Each row of a before or after table is a point. One or more steps were done to the points. Then noise was added and the rows were shuffled. The steps act on columns, c1 being the first. Write out the steps. A step turns or swaps two columns, mirrors them in a line or flattens them onto one, adds a multiple of one to another, or multiplies or shifts one. Angles are multiples of 10 degrees, from the lower column toward the higher: turns from -170 to 170, lines from 10 to 170 but not 90. Use the fewest steps. Two steps may share a column if one is a turn and the other turns, adds or multiplies; they go together, in the order done. Otherwise the lowest column goes first.
In the rows, 128 means zero.

Before (11 x 3)
[[138 152 102]
 [119 148 160]
 [129 151 158]
 [103 141 166]
 [143 150 138]
 [139 137 158]
 [103  66  83]
 [105 157 109]
 [124 141  70]
 [111 115 156]
 [198  85  46]]
After (11 x 3)
[[102  66 143]
 [138 138 218]
 [111 115 217]
 [102 141 227]
 [129 150 218]
 [123 142 130]
 [198  87 106]
 [105 157 170]
 [142 150 199]
 [138 153 160]
 [119 149 220]]
Steps: shift c3 by 60

Before (8 x 4)
[[163 159 165  72]
 [137 132 114 104]
 [122 121 132 172]
 [136 146 107 144]
 [116 151 106 107]
 [143 134 150  67]
 [ 94 131 120 171]
 [132 165 149 115]]
After (8 x 4)
[[156 182 114 104]
 [152 196 106 145]
 [233 209 165  72]
 [140 215 148 116]
 [111 170 131 172]
 [172 184 151  67]
 [ 26 181 120 170]
 [ 93 201 106 107]]
Steps: multiply c1 by 3; shift c2 by 50

Before (10 x 8)
[[137 122  92 139 103  53  94  91]
 [172 117 117 150 122 100 134 132]
 [100 152 156 149 126 182 120 144]
 [145 160 114 105 155 134 129 135]
 [115  87 121 175 144 128  99 176]
 [ 97 169 119  83  98 154 150 137]
 [191  89  87 124 147 129 115 128]
 [102 152 112 180 122 140 128 176]
 [124 100 158 144 170 135 150 119]
 [101 139 187 170 113  86 109 160]]
After (10 x 8)
[[136 123  93 141 174 152 133   8]
 [104 152 112 179 131  46 132 214]
 [101 142 190 167 151  39 130 146]
 [123 103 160 141  88 149 104 119]
 [114  87 123 173 146  36  98 202]
 [149 160 114 103 112 119 108 144]
 [170 117 117 152 123 101 139 115]
 [101 151 158 149 133 132 125 195]
 [192  87  87 128 130 128 108 128]
 [ 96 172 119  86 122 128 162 162]]
Steps: mirror c5 and c7 in the line at 120 degrees; multiply c8 by 2.5; turn c6 and c8 by 50 degrees

Before (8 x 11)
[[ 67 107 135 129 125 155 114 146  72 147 154]
 [105 141 134 102 111  86 134  64 167 153 124]
 [109 153 136 139 135 144 121 125 134 130 123]
 [123 164 115 101  96  82  42 124 128  43 126]
 [122 130 145 143 188  74 166 125 126 156 180]
 [ 80 131 119 155 153 146 153 109  80  93 135]
 [109  73 159 153  98 165  87 124 129 113 118]
 [180 142 107 118  83  99 104 134 159 128 171]]
After (8 x 11)
[[ 90 137 116 100 169  89   8 124 125 139 131]
 [ 76 110 135 100 167 103 148  63 166 114 124]
 [ 95 119 138 138 116 138 122 124 134 121 123]
 [124 124 124 142 190 179 175 125 124 131 130]
 [136  64 124 129 101 129 129 146  71 104 129]
 [172  91 158 154  87 104  87 126 128 114 118]
 [137 181  94 118 149  77 109 134 160 112 139]
 [ 98  83 117 154 114 156 124 109  81 172 132]]
Steps: turn c1 and c2 by 70 degrees; add 0.5 times c8 to c1; flatten c3 and c11 onto the line at 160 degrees; turn c5 and c6 by 80 degrees; mirror c7 and c10 in the line at 20 degrees

Before (10 x 12)
[[145 117 134 171 167 102 126 192  67 155 112 137]
 [132  71 144 116 193 107 118  85 175 137 141 102]
 [ 84  89 126 120 168 101 156  61  83 137 123  94]
 [177 138  91 115  64 148  99 149 183 140 130  84]
 [127 131 149  94 201 116 102  94  87 122  97 118]
 [112 125 125 147 128 137 100 169 139 106 137  95]
 [156 174  89 113  97 118 135 157 138  96 159 115]
 [151 139  85 115  91 187 145 128 104 109 162 130]
 [146 147 190 185 140 120 120 177 149 187 135 100]
 [ 96 110 110  95 170 118 102  68  79 174 167 125]]
After (10 x 12)
[[ 94 109 107 125  52 118 110  35  82 173 136 128]
 [170 143  93  67 178 151 100 119 185 141  81  83]
 [106 128 123 166 120 135  97 144 136 108 124 101]
 [134  67 146 110  58 104 116  55 175 142 168 102]
 [ 82  85 123 164  97  98 163  28  81 135 164  93]
 [157 175  94  86 129 121 128 122 138  94  85 114]
 [127 131 152  94  99 115 100  64  83 126 209 118]
 [151 137  84  90 122 188 146 100 107 108  73 122]
 [147 154 186 170 115 119 118 145 148 184 136  98]
 [146 117 131 155 115 105 126 164  64 156 170 138]]
Steps: add -1 times c1 to c4; turn c5 and c11 by 130 degrees; multiply c5 by 1.3; shift c8 by -30
